Each point is reached from the start by the listed moves, each made once or not at all, plus a little noise. Say if it took an odd or an even number of moves. Then give how often each move was made.
In the rows, zero is written as 128.

Moves:
(1): [175 139 173 118]
(2): [124 164 140 114]
Start: [145 157 151 122]
Points:
[192 168 195 110] => odd (1, 0)
[190 204 207  97] => even (1, 1)
[140 194 163 108] => odd (0, 1)

Moves:
(1): [195 130 139 109 149 146]
(2): [105 191 154  97 121 161]
(3): [120  89 179 126 114 149]
(4): [152 156 147 165  94 114]
Start: [133 125 114 133 130 169]
Points:
[197 176 221 121  98 230] => even (1, 1, 1, 1)
[124 173 210 131  75 206] => odd (0, 1, 1, 1)
[226 151 147 154 116 174] => even (1, 0, 0, 1)

Moves:
(1): [165 126 139 111 124 147 104 108 143 122 126]
(2): [126 170 144 158 126 123 110 127 132 118 114]
(3): [103 116 157 121 112 145 104 137 111 138 119]
(4): [130 112 109 163 121 103 110  97 145 118 131]
(5): [130 113 135 140 160 111 127 143 116 141 133]
(6): [106 138 105 135 145 169 118 120 112 132 150]
(7): [133 120 139 141 129 148 161 105 135 145 128]
(8): [150 122 132 156  87 143 139 167 132 132 147]
(9): [100 136 130 135 137 145 131 134 172 126 148]
Start: [108 125 144 132 130 102 160 140 150 149 158]
Points:
[ 84 118 197 249 111 123 149 150 200 171 184] => odd (0, 1, 1, 1, 1, 0, 1, 1, 1)
[ 42 147 186 190 172 182 145 149 161 182 181] => even (0, 1, 1, 0, 1, 1, 1, 0, 1)
[122 152 146 236  99 184 135 102 223 144 211] => odd (1, 1, 0, 1, 0, 1, 1, 1, 1)

Moves:
(1): [162 132 128 151 121 125 136 116 141 151 143 131 140 124]
(2): [123 189 144 130 108 108 132 124 131 130 148 150 106 139]
(3): [135 128 180 145 113 143 139 142 144 123 126 122 138 134]
(4): [108 123  96 186 116 152 150 152 125 101 124 168 136  98]
(5): [120 154 124 169 173 130 141 150 121 108 135 111 139 148]
(6): [157 142 107 109 141 205 140 103 131 100 136 125 136 149]
(7): [118 124 126 109 143 136 178 129 123 140 116 150 111 166]
(8): [135 126 104 100 119 128 116 187 127 147 139 123 108 148]
(9): [128 117 123 118 124 136 149 121 193 127 133 131 123 119]
(10): [ 92 134 132 142 146 137 123 111 132 184 135 125 120 124]
(11): [129  88 140 112 103 134 139 115 114 124 183 108  97 116]
(12): [129 112 150 123 150 136 115 120 119 133 140 154 119 128]
Start: [139 129 137  90 132 130 126 113  84 123 129 156 141 144]
Points:
[ 77 136 182 137  89 179 241 109 148 157 199 216  75 140] => odd (0, 1, 1, 1, 0, 0, 1, 0, 1, 1, 1, 0)
[156 154 150 127 124 249 196 173 136  66 242 200  94 171] => odd (0, 1, 1, 1, 1, 1, 0, 1, 1, 0, 1, 1)
[121 192 138 109 192 141 191 152 151 219 192 204  79 217] => even (1, 1, 0, 0, 1, 0, 1, 1, 1, 1, 0, 1)
[213 112 173 104 154 237 158 154  83 116 238 137 123 196] => odd (1, 0, 1, 0, 1, 1, 0, 1, 0, 0, 1, 1)
[104 155 146  58  97 125 123 136  78 196 225 146  56 157] => even (0, 1, 0, 0, 0, 0, 0, 1, 0, 1, 1, 0)
[ 79 114 147 156 149 194 222 203  76 155 194 167  91 185] => odd (0, 0, 1, 1, 1, 0, 1, 1, 0, 1, 1, 0)
[ 81  98 101 102 162 184 190 166 138 184 149 238  92 155] => even (0, 0, 0, 1, 0, 0, 1, 1, 1, 1, 0, 1)
[166  91 147  76 116 142 194  89  75 153 187 165 107 163] => odd (1, 0, 0, 0, 0, 0, 1, 0, 0, 0, 1, 0)

Moves:
(1): [177 134 113 122 143 142 123 130 135 138 131 143 107 125 128 113 132 134
 140 126 126 124 121]
(2): [126 159 124 130 132 121 133 130 113 135 122 126 119 106 118 130 125 115
 113 149 124 119 121]
(3): [122 133 153 131 129 137 145 124 131 139 122 139 127 129 127 110 137 128
 110 120 114 123 115]
(4): [138 121 122 181 154 100 122 111 129 132 125 111 147 109 140 130 155 122
 144 111 131 135 129]
(5): [113 119 127 119 160 112 131 110 120 146 135 144 147 136 143 134 106 161
 145 126 114 140 154]
(6): [114 121 136 138 141 157 119 131 141 128 130 126 116 112 128 137 129 131
 136 135 138 145 124]
(7): [120 133 123 135 129 140 161 118 113 127 137 136 135 129 129 125 121 133
 112 134 141 121 131]
(8): [131 132 121 132 135 111 134 152 126 132 147 136 133 124 114 134 141 123
 119 134 135 124 137]
(9): [141 140 124 127 129 135 133 134 158 137 142 124 132 130 134 140 139 144
 125 146 114 126 144]
(10): [131 115 106 128 113 126 128 126 110 163 146 127 151 116 127 123 134 125
 125 115 113 120 106]
(11): [111 130 126 113 137 128 113 102 126 125 156 117 135 132 114 121 154 134
 141 136 131 123 124]
(12): [128 148 121 133 112 128 123 124 134 129 143 149 123 137 142 140 111 120
 121 115 116 136 124]
(13): [147 127 148 120 133 132 116 129 117 119 121 131 154 119 127 133 135 118
 137 130 137 133 133]
(14): [159 138 107 119 132 125 130 131 113 148 107 117 124 179 105 156 141 106
 136 115 140 115 124]
(15): [115 116 121 125 138 119 134 138 136 124 150 116 138 131 168 128 127 111
 139 148 112 138 111]
(16): [148 143 139 118 125 125 128 129 126 112 136 120 122 119 141 157 131 127
 128 114 130 128 114]
(17): [113 132 127 115 122 118 145 117 127 135 120 146 114 108 133 133 155 120
 137 129 149 129 132]
(18): [133 141 129 137 123 131 123 134 121 138 126 121 127 139 145 115 148 147
 136 121 130 138 130]
(19): [134 130 142 130 105 122 141 137 138 134 138 124 115 139 125 134 103 136
 150 129 132 133 120]
(20): [128 123 138 143 122 127 115 131 125 141 131 142 133 140 121 128 141 146
 116 149 137 108 115]
Start: [131  96 103 147 124 116 139 101 100 154 126 117 124 151 135 129 136 136
 116 121 159 152 127]
Points:
[112 185 109 183 168  82 192  25  92 205 181 142 143 121 195 158 214 176
 117 112 152 157 141] => odd (0, 1, 1, 1, 1, 0, 1, 0, 1, 0, 1, 1, 0, 0, 0, 1, 1, 1, 0, 0)
[152 170 116 158 133 107 154 141 110 183 170 134 159 143 185 140 170 115
  94 158 121 161 117] => even (0, 1, 1, 0, 0, 0, 0, 1, 1, 0, 0, 1, 1, 0, 1, 0, 0, 1, 0, 0)
[177 124 154 198 163 135 168  80 128 189 200 123 138 125 204 136 248 180
 179 157 191 167  77] => even (1, 0, 1, 1, 0, 1, 1, 0, 1, 0, 1, 0, 1, 0, 1, 1, 1, 1, 1, 1)
[199 151  98 198 147 104 209 110 103 209 173 135  91 169 195 178 203 111
 158  86 186 179  71] => odd (1, 0, 1, 1, 0, 1, 1, 1, 0, 0, 0, 1, 0, 1, 1, 1, 1, 1, 1, 0)
[ 51 100  85 133 178 103 209  72  64 227 212 151 161  94 154 121 183 137
 112 164 147 152  99] => even (0, 1, 1, 0, 1, 1, 1, 1, 0, 1, 1, 0, 0, 0, 1, 0, 1, 0, 0, 0)
[159 139  85 186 178  72 151  51  74 203 207 171 145 136 182 147 227 197
 145 108 193 155 132] => odd (1, 0, 0, 1, 1, 0, 1, 1, 0, 0, 1, 1, 0, 0, 0, 1, 1, 1, 0, 1)
[170 123 104 123 140 127 164  99 114 212 156 138  73 169  83 146 203 124
 157 122 201 150 104] => even (1, 0, 1, 0, 0, 1, 0, 1, 0, 0, 1, 0, 0, 1, 0, 0, 1, 0, 1, 0)
[155 130  58 173 173  78 146  29  21 227 164 124 212 163 126 173 165 116
 137 105 153 140 120] => odd (0, 1, 0, 1, 1, 0, 1, 0, 0, 1, 1, 1, 1, 1, 0, 0, 0, 0, 0, 0)
[190 145  52 120 107 107 144  88  57 249 149 115  91 170 107 129 204 125
 171 117 180 129  83] => even (1, 1, 0, 0, 0, 0, 0, 0, 0, 1, 1, 0, 0, 1, 0, 0, 1, 1, 1, 0)

Moves:
(1): [133 128 123 121 128 125 145 113 116 114 138 150 144 121 141 125 133 131
 137 129 115 105 116 112 126]
(2): [135 114 128 129 124 150 111 161 130 166 127 136 149 104 139 139 147 137
 115 135 137 114 105 134 142]
(3): [134 133 156 125 142 115 141 129 125 125 119 152 112 111 127 131 125 112
 162 121 143 115 144 149 124]
(4): [130 122 120 120 135 130 140 150 140 114 135 150 126 109 139 135 128 115
  91 110 130 120 130 144 134]
(5): [119 111 107 126 135 128 137 117 133 117 136 127 114 126 106 125 140 138
 140 147 119 127 115 126 124]
(6): [143 118 151 133 136 121 126 110 129 118 120 113 124 136 135 117 129 108
 124 133 129 124 136 140 138]
(7): [113 135 135 120 139 128 120 103 134 157 126 138 137 109 143 122 142 115
 113 104 121 131 126 133 117]
(8): [114 134 104 147 135 139 121 152 138 145 136 137 126 125 156 126 138 162
 126 128 124 145 139 143 113]
(9): [141 119 146 130 118 147 118 122 129 121 131 140 111 136 136 126 117 104
 114 146 116 135 127 112 122]
(10): [115 113 121 123 126 125 131 121 128 124 153 124 108 125 129 125 108 129
 137 120 147 124 115 111 141]
(11): [138 123 128 119 124 125 146 142 128 128 130 128 129 127 121 120 133 114
 124 117 122 131 122 135 111]
(12): [118 110 143 112 119 135 127 133 134 125 144 135 120 102 113 108 121 126
 140 140 120 134 126 123 130]
(13): [140 133 120 125 137 141 115 130 142 135 114 121 130 130 121 125 119 126
 137 130 127 135 133 127 119]
(14): [140 112 153 119 116 120 142 113 143 131 126 127 153 148 129 130 132 134
 111 109 147  88 125 151 132]
(15): [117 137 125 129 140 112 107 143 107 130 139 154 110 122 124 100 138 126
 140 141 151 124 161 103 109]
(16): [112 116 112 131 126 153 122 153 132 142 139 128 140 131 140 145 145 127
 126 125 125 112 142 126 130]
(17): [127 124 129 116 148 102 141 137 126 148 127 139 139 139 137 131 129 104
 144 101  91 149 160 124 121]
(18): [129 125 127 118 126 104 127 136 140 119 120 121 119 130 142 134 126 119
 134 128 131 144 132 120 132]
(19): [127 136 163 142 151 129 106 132 128 109 144 127 113 126 113 140 133 150
 132 132 121 150 129 110 110]
(20): [125 133 140 132 127 115 117  99 136 135 130 128 160 117 133 134 108 120
 131 147 120 134 129 152  98]
(21): [126 126 140 120 134 120 125 126 112 122 109 135 125 125 143 125 128 122
 131 106 134 132 127 131 129]
(22): [115 142 125 121 148 128 148 129 103 129 140 107 134 136 122 129 125 149
 117 173 139 127 113 127 150]
(23): [167 131 137 115 108 142 133 113 118 126 132 120 138 142 126 132 127 146
 110 103 155 131 121 123 140]
(24): [131 112 138 119 124 104 119 113 120 123 145 119  94 132 135 119 119 142
 123 127 112  93 124 144 117]
Start: [122 124 128 124 119 118 131 145 124 129 128 131 134 135 125 133 104 117
 133 149 121 105 105 140 131]
Points:
[ 88  93 168  80 132 103 109 105 110 120 181 233 124  50 173  81  76  54
 115 142 122  93 110 107  85] => odd (1, 0, 0, 1, 0, 0, 1, 0, 1, 1, 0, 1, 0, 0, 1, 0, 0, 0, 0, 1, 1, 0, 0, 0)
[165  55 245  86 139 105  82 154 136 142 193 187  76 106 190 134 128  88
  73  93 192  17 132 147 126] => even (0, 1, 1, 1, 0, 1, 1, 0, 1, 1, 0, 0, 0, 1, 1, 1, 0, 1, 1, 0, 0, 0, 1, 1)
[101  81 150  90 175 114 125 172 186 150 190 213 129   7 155 129 114 120
 159 145 105 122  75 165  60] => even (1, 1, 1, 1, 1, 0, 1, 1, 0, 1, 1, 1, 1, 0, 0, 0, 0, 1, 1, 1, 0, 0, 0, 0)
[190 100 198  67 136 107 135 107 110 132 159 141 113 154 148  79 105  88
  31 135 161  35 116 170 111] => odd (0, 0, 0, 1, 0, 1, 1, 0, 1, 0, 1, 0, 1, 1, 1, 0, 0, 0, 0, 0, 0, 1, 1, 1)

Moves:
(1): [153 136 127 132 111 126 152 106 161  99 122 138 131 131 123 141 100 132
  97 131 113 131 133 128 139 129 126]
(2): [137 145 126 140 148 124 153 110  94 130 122 123 132 140 134 119 121 139
 143 146 118 140 131 141 130 115 104]
(3): [118 120 161 137 115 140 131 143 129 132  98 143 130 143 125 106 127 142
 134 145 143 148 129 136 121 142 123]
(4): [129 118 126 143 135 123 126 134 131 140 127 130 132 122 135 127 147 121
 123 119 148 121 121 136 130 121 126]
(5): [143 130 123 108 143 120 134 122 149 130 115 125 132 130 112 123 132 133
 124 123 130 102 112 122 136 122 131]
(6): [111 148 144 129 148 151 126 116 125 119 133 116 150 122 132 127 154 111
 142 127 130 115 145 121 120 138 129]
(7): [119 113 124 127 118 128 158 124 122 124 138 132 129 132 111 126 130 133
 128 136 117 144 132 130 142 105 127]
(8): [128 119 130 129 138 136 135 159 106 119 125 149 145 147 137 108 127 120
 136 125 123 119 128 129 128 138 134]
(9): [116 144 140 139 118 125  99 141 142  87 120 143 109 134 114 128 124 128
 129 103 110 151 107 114 136 122 127]
(10): [122 142 145 124 128 117 134 126 133 158 113 148 131 124 123 135 123 110
 109 128 129 132 115 119 134 129 132]
(11): [145 116 159 126 147 128 130 101 117 112 151 123 115 136 131 138 119 117
 131 111  96 135 129 136 107 112 123]
(12): [ 89 135 135 121 120 107 127 100 118 137 133 174 134 140 126 109 134 135
 139 122 130 118 134 133 132 142 113]
(13): [122 138 134 121 129 116 117 145 128 129 124 122 150 119 119 134 144 122
 123 130 124 121 130 138 108 131 118]
(14): [124 127 125 119 128 138 111 116 150 126 151 128 142 134 134 135 135 138
 125 145 126 126 123 113 123 124 129]
(15): [127 139 134 117 128 121 147 122 130 110 117 138 119 108 153 130 133 132
 140 139 133 151 148 123 142 123 150]
(16): [100 139 120 139 153 119 167 131 122 129 110 130 110 133 134 154 123 116
 146 107 133 149 133 140 113 138 126]
(17): [133 124 116 130 139 113 138 127 113 126 126 128 104 128 131 150 151 111
 135 126 129 108 124 110 122 143 127]
(18): [143 131 129 124 126 132 144 146 129 125 135 132 123 115 133 129 122 143
 127 141 134 120 122 133 140 120 105]
(19): [120 126 128 141 128 133 122 139 129 149 117 123 133 123 130 142 141 131
 147 123 118 129 140 128 129 126 120]
(20): [117 133 122 129 135 137 110 139 137 128 140 123 126 129 121 127 129 120
 133 149 119 136 134 152 137 120 124]
(21): [153 136 119 115 115 130 140 120 127 120 131 134 123 134 125 126 128 118
 143 126 131 131 124 136 131 132 115]
(22): [137 133 138 135 136 141 119 130 118 128 128 133 142 117 111 129 131 137
 109 126 111 139 117 141 127 141 137]
(23): [130 147 121 128 144 121 120 131 139 155 144 136 134 128 111 124 133 129
 114 124 119 126 156 128 124 122 117]
(24): [107 130 127 120 113 139  98 133 118 140 116 137 122 157 140 131 151 126
 111 112 134 105 128 133 126 121 122]
Start: [152 139 120 130 100 145 135 114 130 114 100 124 126 141 130 122 136 131
 137 131 137 121 113 109 143 111 104]
Points:
[160 236 152  99 115 176 143 150 146 107  93 193 188 135 123 129 173  90
  85 151 101 109 156 155 161 118  74] => even (1, 0, 0, 0, 0, 1, 0, 1, 0, 1, 0, 0, 1, 0, 1, 0, 0, 1, 0, 1, 1, 1, 1, 1)
[184 230 159  89 128 118 149  60 137 140 109 207 158 180  73 125 138 125
  75 134  60  91 116 186 148  82   7] => odd (1, 1, 0, 0, 1, 0, 0, 0, 0, 1, 1, 1, 1, 0, 0, 0, 0, 1, 0, 1, 1, 1, 1, 1)
[ 98 206 156 128 120 134  72 104 147 107 116 194 164 135  94 142 227  74
 138 124 113 109  79 114 132 145  70] => odd (0, 0, 0, 1, 0, 1, 0, 0, 1, 1, 0, 1, 1, 1, 0, 0, 1, 0, 0, 1, 1, 1, 0, 0)
